Each row is a point. The ring and each string are closed loops that go straight from each point to the next, and from the last back to the first. Before rounding, they use only three directions, however many columns there are. How many times does the string pass through the ring? Passing back the other way cancels.

Ring:
17 -34 65

43 -52 50

63 -64 16

56 -66 -23

6 -52 -46

-36 -31 -46

-61 0 -32

-60 14 -16

-46 19 15

-20 -1 54
String:
34 -28 68

17 -16 25

4 3 47

-33 23 55

-64 22 42

-62 -1 24

-18 -14 -1

-26 -6 -11

-41 12 -37

-78 22 -53

-107 6 -28

-66 -8 -12

-61 -8 -5

-91 11 -6

-74 45 -21

-24 30 -13

-7 -1 3

0 -17 5

-4 -18 21

-12 -26 53

15 -26 27

38 -30 28

64 -53 65

66 -60 63

69 -48 36

59 -70 82

31 -61 80

30 -53 93
Times through: 1
String, 31 rows:
34 -35 13

53 -41 51

17 -43 115

-17 -26 97

-24 -19 51

-6 -10 19

-7 13 12

-33 34 14

-66 47 16

-32 30 -7

-10 8 -11

-19 -10 4

-58 3 23

-82 39 37

-43 33 31

-8 9 21

-2 -9 22

-16 -25 40

-11 -33 55

10 -31 24

50 -32 16

72 -55 29

90 -81 35

70 -88 30

22 -51 10

24 -40 -1

77 -54 -18

111 -82 -11

93 -90 15

45 -72 32

12 -38 14
Times through: 2

Ring, 7 rows:
-27 -23 50 24 -45 32 1 -30

-21 -9 63 -41 -60 -3 2 -5

8 -6 33 -78 -45 -29 4 38

48 -17 -31 -42 7 -14 14 64

49 -42 -67 10 14 2 2 65

17 -70 -68 63 -14 19 -22 44

-13 -58 -14 73 -33 38 -17 -4
String (29 x 8):
7 -42 -15 -52 -58 -39 -24 67

23 -20 -6 -12 -8 6 11 29

60 3 -18 -26 40 12 40 38

82 -7 -58 -38 50 -6 33 77

70 -40 -89 -30 19 -26 1 104

73 -16 -61 17 60 27 35 48

45 -25 -39 23 28 26 20 32

61 -25 -58 50 57 44 31 29

36 -30 -35 38 22 33 16 22

20 -33 -19 23 -3 21 6 21

34 -34 -38 67 31 50 18 8

10 -83 -77 103 -11 38 -27 30

-23 -113 -78 96 -69 11 -66 45

-19 -79 -35 44 -67 1 -45 35

-36 -89 -29 68 -79 11 -53 20

-39 -68 2 103 -52 53 -27 -30

-36 -47 27 84 -43 56 -10 -44

-46 -51 34 48 -73 27 -25 -24

-20 -49 6 2 -66 -5 -26 22

2 -15 26 16 -13 31 15 -12

-11 14 80 16 -6 56 40 -60

-35 2 93 -25 -59 18 11 -40

-57 -21 89 -74 -121 -35 -28 2

-18 -30 31 -42 -72 -21 -18 25

-29 -31 43 -81 -102 -49 -31 41

-19 -8 62 -115 -92 -56 -14 41

22 20 50 -68 -8 -2 35 11

24 -3 17 -26 -2 10 23 16

10 -29 -2 -25 -33 -10 -5 38
Times through: 1
